Every row gives one point. Each copy is the shape, with its points in the same order, stretched, turned, moved and blurred by noise. Say if it was mirrored as well.

Shape (6 x 2):
[[-14   2]
 [ 70  60]
 [-31  12]
 [-37  -4]
 [-46  48]
 [ 50 -11]]
Copy 1 (6 x 2):
[[-10   5]
 [ -3 -88]
 [-21  12]
 [-19  21]
 [-62  -7]
 [ 35 -31]]
Copy 1 is: mirrored
Copy 2 (6 x 2):
[[ -6  -7]
 [ 88  64]
 [ -5 -27]
 [-26 -31]
 [ 16 -56]
 [ 12  60]]
Copy 2 is: mirrored
Copy 3 (6 x 2):
[[-14   0]
 [ 95 -55]
 [-32 -13]
 [-41   6]
 [-42 -59]
 [ 53  25]]
Copy 3 is: mirrored
Copy 4 (6 x 2):
[[-15  12]
 [-24 -83]
 [-31  18]
 [-19  38]
 [-72   6]
 [ 34 -31]]
Copy 4 is: mirrored

Shape (9 x 4):
[[-23 -23  30 -28]
 [ 32  48 -49  -1]
 [ 42  30  -4   9]
 [ 23  -5  80 -12]
 [ 43  43 -34 -37]
 [-31  38 -31   9]
 [-29  40 -31  13]
 [  4 -28  15 -14]
 [ -2 -20  44  25]]
Copy 1 (9 x 4):
[[ 20  15  44  -3]
 [-42  11 -95 -24]
 [-42 -20 -49 -20]
 [-24 -38  64 -32]
 [-31   9 -72 -58]
 [-29  42 -45  12]
 [-44  40 -42  23]
 [ 16  -2  13  -8]
 [-11 -29  38  25]]
Copy 1 is: mirrored
Copy 2 (9 x 4):
[[ -1   6  54 -24]
 [ 34  19 -57  36]
 [ 32  12  -8  53]
 [ 24   9  88  35]
 [ 70  20 -40  12]
 [-19  47 -31   2]
 [-22  41 -33   6]
 [  1 -16  34  -6]
 [-22   1  55  34]]
Copy 2 is: only turned

Shape (10 x 6):
[[  1  46 -60 -25  28  25]
 [-20 -17  -2 -25  -9 -31]
 [-11  25  52  70 -43 -27]
 [ 35  29 -25  33 -18 -12]
 [-57   5  44  -6 -35 -12]
 [-23 -51 -35 -24  18   6]
 [ 12  30 -28   5   8 -39]
 [-29  28  40  48   4 -30]
 [-43 -69 -17 -18  12  19]
 [ 57  20 -18 -11  44  35]]
Copy 1 (10 x 6):
[[-64  32 -50  32 -22  45]
 [-11 -29 -16   1 -22 -31]
 [ 54  -3  62  22 -47  -7]
 [ 21   2 -18  45 -22  47]
 [  4  -4  26 -17 -47 -50]
 [-43   2 -37   4  30 -39]
 [-12 -17 -20  51 -43  19]
 [  4  -6  61  39 -43 -14]
 [-33  13 -17 -13  46 -64]
 [-54  -6  -6   9  30  75]]
Copy 1 is: mirrored
Copy 2 (10 x 6):
[[ 18  33 -12  17  81 -22]
 [  3 -60  -3   4  27 -19]
 [-24 -31 -45  56 -76  68]
 [ 33  13 -52  30 -19   0]
 [-44 -60  -2  12   3  52]
 [-17 -48 -29  -9  65 -76]
 [ 37 -19 -20  43  12 -17]
 [-28 -36 -22  74 -30  38]
 [-52 -61 -32 -11  61 -66]
 [ 17  57   0  20  22 -59]]
Copy 2 is: mirrored
Copy 3 (10 x 6):
[[ 45  51 -46 -31 -13   1]
 [-36   3   9 -52  12  16]
 [-48 -36  51  37  44 -35]
 [-14  -1 -25   6 -10 -30]
 [-36   4  70 -11  37  18]
 [-42  16 -46 -60  29  46]
 [  9   2 -18 -34   6 -41]
 [ -2 -40  33  -3  60 -36]
 [-64  19 -32 -36  45  60]
 [ 37 -21 -45  -5 -22  43]]
Copy 3 is: only turned
Copy 4 (10 x 6):
[[ -6  33 -32  72 -32 -52]
 [ -9  16 -11 -38  -4 -51]
 [ 35   4  95 -30 -22  -8]
 [ 50   7  11  19 -38 -21]
 [-31  44  47 -47  -5 -24]
 [-42 -16 -51 -14 -19 -28]
 [ 29   9   6  19 -11 -67]
 [ 11  -3  93  -8   8 -38]
 [-65 -22 -48 -25  -7  -7]
 [ 25   1 -24  81  19  -2]]
Copy 4 is: only turned
